Every row gives one point. Each copy is the shape, with its points in the same order, stretched, turned, moved and blurred by noise. Is it also mirrored, or only turned?
(in the rows, 128 means zero)

Shape, 6 rows:
[[112 107  95]
 [144 106 195]
 [109 118  62]
 [101 137 177]
 [151 138  82]
 [139 122 147]]
Copy 1:
[[121 161 143]
 [ 92  68 164]
 [138 186 124]
 [ 67  95 127]
 [159 145 113]
 [113 103 140]]
Copy 1 is: mirrored
Copy 2, 6 rows:
[[102 108 108]
 [128  69 187]
 [103 129  80]
 [ 94 103 195]
 [141 133  98]
 [128  97 158]]
Copy 2 is: only turned
Copy 3:
[[131 106  75]
 [182  73 158]
 [122 126  48]
 [134 106 162]
 [166 141  66]
 [167 104 121]]
Copy 3 is: only turned

Shape, 12 rows:
[[176 106 104 144  67 103]
 [ 51 107 150 113 131 126]
 [144 136 130 138  78 142]
 [183 117 142 104  83 139]
 [140 156 153 146 153 126]
 [206 120 122 119 134  96]
 [ 96 134 178 130  84 137]
 [171 151 171 136 154 117]
 [126 188 147 115 163  68]
 [ 75 123 109 117 143 151]
 [ 91 125 118  69 140 116]
 [186 137 159 216 160 103]]
Copy 1, 12 rows:
[[149  78 107 104  62 108]
 [120 155 198 175 127  87]
 [138 125 136 112  72 138]
 [171 104 142  71  95 134]
 [ 87 131 134 103 140 128]
 [141  85  99  59 134 102]
 [107 139 197 123  80 125]
 [ 90 115 135  72 152 129]
 [ 70 171 128  78 146  69]
 [140 164 143 178 139 111]
 [156 170 157 132 143  69]
 [ 40  62 101 102 139 148]]
Copy 1 is: mirrored
Copy 2, 12 rows:
[[175  74 105 103  79 166]
 [ 57 119 160 124 130 106]
 [133 114 133 111  77 186]
 [169 111 160 103  52 145]
 [130 156 153 109 157 157]
 [206 125 131  97 115 134]
 [ 77 115 175 100  98 165]
 [166 143 180  95 150 160]
 [130 172 124  53 172 131]
 [ 82 141 132 155 126 109]
 [ 92 145 125 115 110  82]
 [189  97 146 115 187 207]]
Copy 2 is: mirrored
Copy 3 (12 x 6):
[[157 126 142 184 115  73]
 [ 48 112 144 103 111 128]
 [142 137 144 172 105 118]
 [163 131 175 169 147 111]
 [154  93 117 104 120 135]
 [189  94 145 147 161  75]
 [103 126 167 130  86 141]
 [176  91 143 112 125 119]
 [168 120 112  58 108  86]
 [ 77 120 109 128 138 133]
 [ 88 136 134 100 156  88]
 [194  35 118 126  86 136]]
Copy 3 is: mirrored
Copy 4:
[[177 127  98 140  69 100]
 [ 95 184 173 101 144 128]
 [148 133 131 130  70 148]
 [173 101 133  94  72 137]
 [109  94 154 152 122 148]
 [158  62 112 127 105 103]
 [123 160 186 122  81 146]
 [126  67 166 146 114 140]
 [ 52  77 153 145 107 108]
 [ 96 164 127 109 151 153]
 [ 82 142 130  69 134 121]
 [152  75 157 224 126 128]]
Copy 4 is: mirrored

Shape, 12 rows:
[[ 96 132  57 195 112  90 190 161]
 [167 107 189 149 135  80 110 145]
 [177 111 133 155 123  98 101  88]
 [ 74 131 130 170 112 169 123 139]
 [120 176 130  55 148 136  97 126]
 [135 170 117  82 103 186 119 129]
 [105 113 105 146 119 115 194 148]
 [132  77 136 178 133  94 109 136]
 [102 160 178 128 119 135 106 101]
 [164  89 109 158 105 105 131 121]
 [174 137  75 114 162 152 162 110]
 [142  83 184  99 132  76 108 112]]
Copy 1:
[[ 81 136  92 237 118  99 184 189]
 [167 124 178 169 148  77 113 110]
 [159 132 111 192 137 126 119  67]
 [ 68 129 145 176 131 163 128 156]
 [105 184  90  73 157 102  96 128]
 [111 170  96  92 107 155 129 151]
 [ 92 133 110 178 130 101 201 159]
 [132  81 137 197 146 112 117 125]
 [ 86 158 160 128 142 133 112 107]
 [150 107 104 185 110 107 148 104]
 [142 148  52 144 153 146 177 140]
 [143  99 151 124 151  60 120  76]]
Copy 1 is: only turned
Copy 2, 12 rows:
[[ 27 118  48 138  75 135 189 119]
 [ 90 105 179 117  81  91 100 145]
 [121 111 129 134  75  96  89 109]
 [114 118 105 177 136 161 154 158]
 [150 181 135  74 170 117 126 135]
 [173 172 115  99 131 158 152 149]
 [ 78 111  86 119  94 123 208 134]
 [ 79  76 121 144  91 107 103 146]
 [137 156 153 167 150 112 139 146]
 [106  91  92 114  66 110 120 127]
 [131 128  91  75 100 154 147  65]
 [125  87 168  96 124  64 107 154]]
Copy 2 is: mirrored
Copy 3:
[[125 114  77 207  64  69 168 181]
 [137  60 193 140 144  97  90 150]
 [123  51 115 134 138 101 102 102]
 [ 82 130 137 182  79 153 117 135]
 [ 84 158 137  84 162 139  93 143]
 [ 88 135 108  87 135 186 146 137]
 [127 139 138 163  61  94 163 151]
 [139  86 145 181  95  93  74 132]
 [ 57 110 162 141 147 135 116 112]
 [147  70 106 133  86 104 118 128]
 [167 145  85 118 137 140 154 117]
 [115  92 187  91 120  74  81 112]]
Copy 3 is: mirrored
Copy 4 (12 x 8):
[[ 71 128  70 196  89  83 189 140]
 [140 110 173 133 133  83  86 149]
 [157  97 125 138 103  91  89  88]
 [ 69 126 139 153  76 176 130 128]
 [130 153  83  53 123 172  95 145]
 [145 127  97  83  68 201 132 151]
 [ 89 112 110 143 106 109 191 135]
 [103  81 142 170 122  95  98 116]
 [102 160 156  94  86 150  94 114]
 [138  70 116 153  93  96 127 113]
 [173 116  66 128 130 149 172 103]
 [121  86 159  80 140  92  85 118]]
Copy 4 is: only turned

Shape:
[[141  93 131 180 142 155 109  80 124 126 133]
 [191  94 156 164 180 137 179  70 102 141 144]
 [136 126 166 161  97 158  78 137 181 153 161]
 [131 136 131 103 131 172 132 135 139 156 153]
 [190 149 174 105  98 132  85 152 136 135 129]
 [108  98 127 141 104 152 123  80 165 168 152]
 [115 145  89 153 181 145 159 137  89  90 112]
 [131  88  77 117 111 104  90 161 125  78 182]
 [103 123 131 182 118 148 139  78 142 107 102]
 [188 136  74  85 157 161 113 135 165 176 134]
 [118 155  92 113 168 142 131  86  78  97 186]
 [154 114 164 130 166 133 161  75 161 101 183]
 [153 128  80 188 103  79 105 130  84  91 188]
 [186 110 160 172  83  70 114 163 109  98  96]
 [107 138 113  97 159  67  88 106 116 174 165]]
Copy 1 (15 x 11):
[[125 139 132 157 127 146 105  52 151  98 128]
 [188 160 161 159 177 140 145  64 114  97 157]
 [ 90 118 187 150  93 144  82  96 158 170 112]
 [100 117 156  89 143 152 107 120 136 148 131]
 [134 145 188 132 106 117  66 166 130 142  88]
 [103 100 158 103 122 143 131  48 135 143 103]
 [ 98 182  72 136 173 161 142 132 139 107 153]
 [ 72 157  85 111 101  65  93 146 154 148 156]
 [102 142 118 164 120 171 145  58 137  85  96]
 [162 146 138  53 152 139  99 133 165 177 112]
 [ 72 203 128  77 169 118 124  91 135  88 174]
 [126 142 190 128 151 133 158  75 170  95 164]
 [ 92 237  92 162  98  67 117 111 105 150 158]
 [148 168 129 216  98  82 110 166 109 124  93]
 [ 91 168 153  90 195  67 111 102 132 168  84]]
Copy 1 is: only turned
Copy 2:
[[150  83  95 149 150 130 117  81 118 106 110]
 [164  89 117 155 193  91 187  72  77 111  97]
 [142  67 151 117 107 181 112  97 170 138 158]
 [127  99 140  67 144 174 152 131 123 127 130]
 [181 132 197 105  93 166 140 107 128 137 162]
 [ 88  69 106  95 129 151 122  83 128 129 122]
 [152 161  95 145 179 138 154 177 130  92 100]
 [166 112 109  95 117 114  92 203  98  88 197]
 [100 119  99 166 120 136 133  86 141  84  97]
 [182 119 105  19 139 137 169 115 135 129 139]
 [130 153 103 104 196 159 126 145  64  90 155]
 [127  82 150 122 180 116 154  84 108  65 137]
 [164 145  79 172 130 113 123 164  85 120 213]
 [191 137 162 190  75  93 135 132 125 126 155]
 [117 154 130  69 172 109  82 133 114 181 153]]
Copy 2 is: only turned
Copy 3:
[[129 144 154 175 145 149 111  73 143 145 145]
 [140 147 161 191 210 129 193  78 148 135 149]
 [118 165 172 116  84 157 104 141 170 174 160]
 [109 140 120  95 147 149 158 128 136 154 147]
 [147 181 190  95 107 126 157 162 114 156 125]
 [117 129 138 112 113 141 130  80 193 161 138]
 [112  97  85 183 173 121 136 111  68 104 129]
 [179  75 138  94 118 104  88 130  97 112 187]
 [106 124 140 178 112 145 124  76 156 120 110]
 [184 182  73 109 162 142 156 149 138 156 127]
 [122 133  93 142 157 108 155  65  83  97 196]
 [129 156 159 140 168 131 177 102 181  82 180]
 [177  79 148 180  80  82 115  94  78 139 206]
 [166 102 217 165 103  98 135 145 107 148 104]
 [127 149 118  95 127  31 134 107 137 172 157]]
Copy 3 is: only turned

Shape:
[[131 141 162  95 134 184 161 131 126  99 118  99]
 [143 147  55 171 111 121 176 109 120 135 188 148]
 [146 151 139 156 144  64 169 157 127 126 120  96]
 [133 121 142  60 116 138 177 138 188 171 103 134]
 [168 111 156 123 203 187 131 147 133 155  99 135]
 [145 153  93 151 141  51 168  70 130 126  78  75]
 [ 60 128 160 119 156 158 129 131 162 170 166  58]
 [111 136 104  90 115 130 104 150 142 122 161  90]
 [163 159 124 146 147 113 136  74 132 199  91  90]
 [155 161  78 121 110  81 137 174  91 183 137 164]
 [129  88 145  83 125 155 133 111  87 112 119 161]
 [ 98  92  62  90 134 110 133 125 111 157 169 103]
 [203 146 122  70 135  89 158  94  84 157 162 103]
 [157  91 105 107 127  85 177 136  92 151 136 136]
 [128 125 119  99 155 124 166  75 112 103 159 188]
 [151 149  70 117 174 164 167 144  76 165 121 132]]
Copy 1, 16 rows:
[[136 113 119 119 112 162 154 148 144  90 122  55]
 [ 75 196 185 178 110  97 138 164 100  70 157 143]
 [118 141 147 121 122  46 188 135 136 110  92 118]
 [115 130 182  83  58 163 121 128 142 124  76  87]
 [183  74 166 141 121 146 146 187 143 143 109 100]
 [125 198 147 158 154  56 153 105  78 131  53 101]
 [ 49 132 124  87 131 139 127 170 156 178 149  41]
 [ 65 129 110  94 108 116  86 166 128 100 110  84]
 [165 198 145 141 138  90 121 141 121 161  90  92]
 [127 161 142  97  56  62 122 154 100  96 121 186]
 [142  83 130 147  99 150  97 116  82 104 148 110]
 [ 48 135 147 116  93  97  80 162  42 130 127  94]
 [169 159 165  80 129  70 106 143  62  59 127  92]
 [120 116 178 132  73  63 132 133  60  97 119 124]
 [118 128 188 144 150 158 124 120  69  76 157 150]
 [155 141 145 131  84 129 158 201  57 119 120 128]]
Copy 1 is: mirrored
Copy 2 (16 x 12):
[[109 104 150 125 175 134 151 195 131 105 140 108]
 [129 167 111 137 106  87 156 102 133 148 153 188]
 [119 161 155 159 119  84 153 150  77 155  99  84]
 [102 135 179 102 135 196 135 180 141 167 107 135]
 [190  56 106 140 191 148 132 181 102 162 126 114]
 [133 153 180 101 124  62 185  72  93 156  70  68]
 [ 79  95 195 140 166 176 122 126 109 154 207  93]
 [110 159 156 110 124 156 101 138 120 118 170  95]
 [150 110 163 107 144 100 177  94 145 209 106  71]
 [125 193  86 119  96 102  93 153 113 208 109 125]
 [132  82 135  87 136 108 101 200 123 123 124 148]
 [116 138 131  66  93 137 105 109  81 144 167 134]
 [163 162 151  29 105  70 167 176 117 177 147  95]
 [130 132 122  89  77  88 139 164  79 162 113 140]
 [146 130 159  73 157  75 117 149 111 131 140 192]
 [140 123  48  94 174 104 155 149  97 167 131 133]]
Copy 2 is: mirrored
Copy 3:
[[174 143 118 109 132 194 143  93 143 108 135 106]
 [115 162  87 101  85  75 160 102 160 152 113 195]
 [133 129 164 125 114  86 163 148 121  90  94 113]
 [121  97 186  83 126 189 167 157 160 143 145 116]
 [189  88 125 121 209 156 150 144 135 140 140 136]
 [ 85 149 156 137 129 107 168  97 113 143  53 100]
 [ 86 111 112  50 148 116 112 118 157  99 176  73]
 [ 86 127  88 122 108 147 127 149 153 119 139 116]
 [118 140 162 124 143  92 132 128 131 198  98  83]
 [124 124 143 127  69  98 125 208 111 172 105 164]
 [152  91 120 133 113 187 141  96 104 147 143 160]
 [ 67  85  76  87 105 127 153 144 127 150 124 146]
 [138 126 112 148  72 117 203 147 113 185 142  89]
 [129  79 135 113  86 131 190 148 110 149 104 154]
 [124 136 116 137 117 143 187  74 102 155 170 202]
 [161 140  85  90 140 135 149 169 104 182 108 164]]
Copy 3 is: mirrored
Copy 4, 16 rows:
[[117 154 182 124 109 143 173 142 163 103 174 175]
 [101 172  52 165 102 129 151 152 108 155 153 119]
 [158 116 160 183 150 111 179 169  79 136 130 115]
 [103 105 173 112 104 146 221 124 185 174 130 133]
 [115 134 173 146 181 176 153 107 151 143 141 203]
 [143 140 129 209 160  81 157 177 157 124  85  55]
 [ 67  95 208 120 114 156 115 139 121 143 194 115]
 [123 111 147  91  97 152 134 168 121 118 149 123]
 [145 161 156 182 181 136 121 126 175 192 126  81]
 [161 153 104 106 149 128 156 168  76 216 107 136]
 [115 135 151 117  91 110 123 136 173 136 122 200]
 [ 82  86 100 118 116 126 112 192 130 162 137 127]
 [189 116 109 136 150  89 148 147 168 187 164 121]
 [135 102 112 159 122  98 155 182 131 179 121 154]
 [ 95 135  98 123 101  80 155  94 162 125 135 158]
 [103 180 101 127 193 141 148 177 132 182 151 175]]
Copy 4 is: mirrored

Shape:
[[121 144  65 122 109 145  96 107 116  75 145 132]
 [130 162 164 119 137  97 141 143 122 117 112  80]
 [175 103 177  97 106 154 143 180 171 176 102 171]
 [149  96 124 105  97 134 172 157 151 137 125 141]
 [151 211 186 124 113  73 129 126 119 108  79 103]
 [ 92 111 119 111 100 152 122 110 154 141 186 135]
 [161 150 160 169 143 117 148 107 108 137 103  95]
 [175 116 210 117  71 152 143 137 178 134 112 176]
 [176 174 178 129 122 102 124 143  55 113 138  60]
 [151 163 187 124 140  47 120 116  84 111 126 107]
 [132  91 172  90  93 167 163 149 141 144 108 167]
 [133 146 155 131 105 157 135 180 177 154 133 208]
 [117 124  80  83 145 161 140  79  86 127 168 143]
 [143  88 196 139  97 118 109 172 146 131  84 178]
 [101 120 107  96 126 171  76 110 121 123 121 123]
 [148 132  71  95 140 138  79  99 155 116 148 124]
 [124 139 121 107 171 148 117 111 127  68 159 112]]
Copy 1, 17 rows:
[[115 138 102 125 123 119  81  69 146  70 116 149]
 [141 109 183 142 124  51 149 144 128 125 105 100]
 [205 145 153 147 112  99  77 201 132 193 176 148]
 [129 149 120 145 100  79 102 183 142 144 145 172]
 [193 113 211 159 134  29 148 114 110 118  78 128]
 [ 81 158 143 103  94 128 116 112 158 146 165 149]
 [141 109 172 183 152  94 159 123  94 150 120 132]
 [203 165 203 152 123 114 108 181 146 142 178 185]
 [148  80 169 149 133  36 140 118  65  96 157  89]
 [129 102 212 117 175  21 137 116 102 121 119 125]
 [158 142 164 121  95 126  92 208 122 143 157 179]
 [199 118 146 132 116 117 110 155 189 178 179 185]
 [ 83 154  88  69 122 128 117 107  96 120 141 155]
 [175  97 211 149 149 100  65 182 149 154 154 167]
 [120 132 141  95 104 148  69  95 113 129 126 111]
 [124 181  91 108 134 114  68  79 139 127 135 112]
 [117 143 130  96 166 126 121 113 158  84 131  95]]
Copy 1 is: mirrored
Copy 2:
[[124 164  85 177  90 137 150  85  79 115  76 119]
 [128 148 156 114 144  91 130 173  88  85 133  91]
 [177  98 119  57 111 125 134 164 150 141 133 142]
 [135 131  89  94  96 105 161 148 150 128 140 112]
 [159 175 187 138 153  82 143 194 110  77 106 104]
 [101 163 121  90  95 151 125  74  97 159 138 116]
 [143 141 166 159 173 101 168 170 104 143 153  97]
 [190 125 164  71 108 144 168 135 167 128 147 151]
 [188 161 183 147 126  79 148 172  31  84 162 101]
 [145 177 196 149 149  45 110 146  84  85 141 137]
 [138 118 133  51  96 127 178 141 132 120 140 155]
 [134 138 115  80 103 165 122 170 153 145 124 168]
 [108 184  94 113 137 110 175  66  50 139 126 143]
 [145  73 172 111 103 116 134 170 152 106 105 167]
 [126 117 121 107 105 141 134  80  60 126  64 112]
 [145 153  80 151 125 131 112  67  89 130  72 107]
 [129 155  94 128 160 141 127  80  65  72 128 121]]
Copy 2 is: only turned
Copy 3:
[[119 165  68 114  94 128 119 151  88  72 177 133]
 [114 138 166 127 122  98 138 146 128 170 128  75]
 [201  78 154 113 106 149 118 152 213 166  97 160]
 [177 115 104 113  97 142 171 137 176 143 127 126]
 [117 162 192 160  96  86 103 175 132 155  91  48]
 [133 140 108 113  83 139 140  91 158 114 206 165]
 [129 138 148 192 142 125 126 135 117 176 111  86]
 [188  74 182 160  88 159 120 149 213 123 119 126]
 [136 119 160 160 101 111 106 163  61 210 161  40]
 [135 127 176 173  94  43 125 143  86 168 128  65]
 [182  93 160 110  85 166 166 132 175 133 119 156]
 [164 118 148 130  92 140 133 186 216 140 142 202]
 [179 183  94 115  98 138 148  93  68 118 177 164]
 [138  49 161 148  84 110 137 166 175 127  89 152]
 [115 138 115  87 100 144  98 111 100  98 151 163]
 [150 160  73  98 128 109  74 116 118  91 163 143]
 [136 139 131 110 159 108 136 141  87  98 186 134]]
Copy 3 is: only turned

Shape (15 x 12):
[[131  69 146 141 150 135  86 147 128 174 108  59]
 [141  73  94  97 150 123  88 131  96 139  90  88]
 [ 82 166 159  92 159 104 158 112 131 131 126 117]
 [122 142 155 172 160  73 145  80 120 121 146 121]
 [151  94 140 123  49 190  89 162 115 136  75 104]
 [119 119 167 103 129 110 152  53 174 144 128 109]
 [153  55 121 117  98 158  98 161 146  73  79  73]
 [ 94 125 149 136 157 150 183  87 117 123 161 108]
 [129 158 145 146 220 125 166  88 168 148 125 145]
 [109 108 159 117 175 110 108 121 151 133 178 150]
 [109  63 152 127 101 179  52 121 108 101  45 100]
 [ 72  97 127 144 167 107 174  93 153 155 135 147]
 [113 143 102 131 142 129 126  70 145 141 153 132]
 [119 117 148 131 151  85 171 105 134 149 122 160]
 [ 91 112 117 140  71 151  85 152 159 110  73  78]]
Copy 1:
[[ 86  75 134 142 166 109  82 167 108 134  76  90]
 [146  64  95 101 161 132  97 149  91 119  65 103]
 [ 78 134 114  79 147 119 176 105 119 115 110  94]
 [108 121 132 135 154  67 155  83  98 100 153  89]
 [123 108 123 153  79 165  94 184  91 134  82 119]
 [102 103 134 112 109  99 156  82 157 110 105  55]
 [135  71 110 157 104 142 126 204  98  74  57 121]
 [ 83  81 127 131 144 136 184  90 109 127 144  77]
 [109 124 147 137 196  99 192  67 148 144 115 119]
 [ 86  88 148 104 173 115 127 122 156 108 146 139]
 [ 93  85 136 141  87 171  80 145  66  70  40 129]
 [ 83  62 126 101 145  92 179  86 121 146 112 130]
 [111  95  90 127 143 120 143  69 141 134 137 112]
 [124  99 143  94 143  79 168 104 117 135 126 117]
 [ 76 103  78 152  78 138 121 165  92  96  62 137]]
Copy 1 is: only turned
Copy 2, 15 rows:
[[109  70 182  85  98 119 122 175  88 163  83  72]
 [139  79 145  87 114 136  77 145 103 180  83 137]
 [119 173 167  76 136 128 151 109 179 173 161 112]
 [144 137 181 147 129  86 148  84 125 167 170  90]
 [ 97 117 139 104  56 156 129 173  75  84  49 151]
 [136 116 173  92  72 131 167  75 189 159 126  97]
 [145  79 160 132  77 181  84 199 122  96  83 133]
 [121 126 146 120 128 171 190  98 131 166 177  88]
 [165 117 149 102 188 106 189  76 171 156 137  58]
 [102  86 141  83 138  93 130 118 158 123 175  90]
 [ 79  99 189 112  98 185  73 142  92 101  44 137]
 [ 94  88 160 134 152 124 187 101 176 191 142 114]
 [118 125 101 124 114 120 146  79 152 161 124  95]
 [136 107 172 115 140  89 176  91 159 165 145 141]
 [ 77 146 154 141  73 159 105 191 139 119  55 118]]
Copy 2 is: mirrored
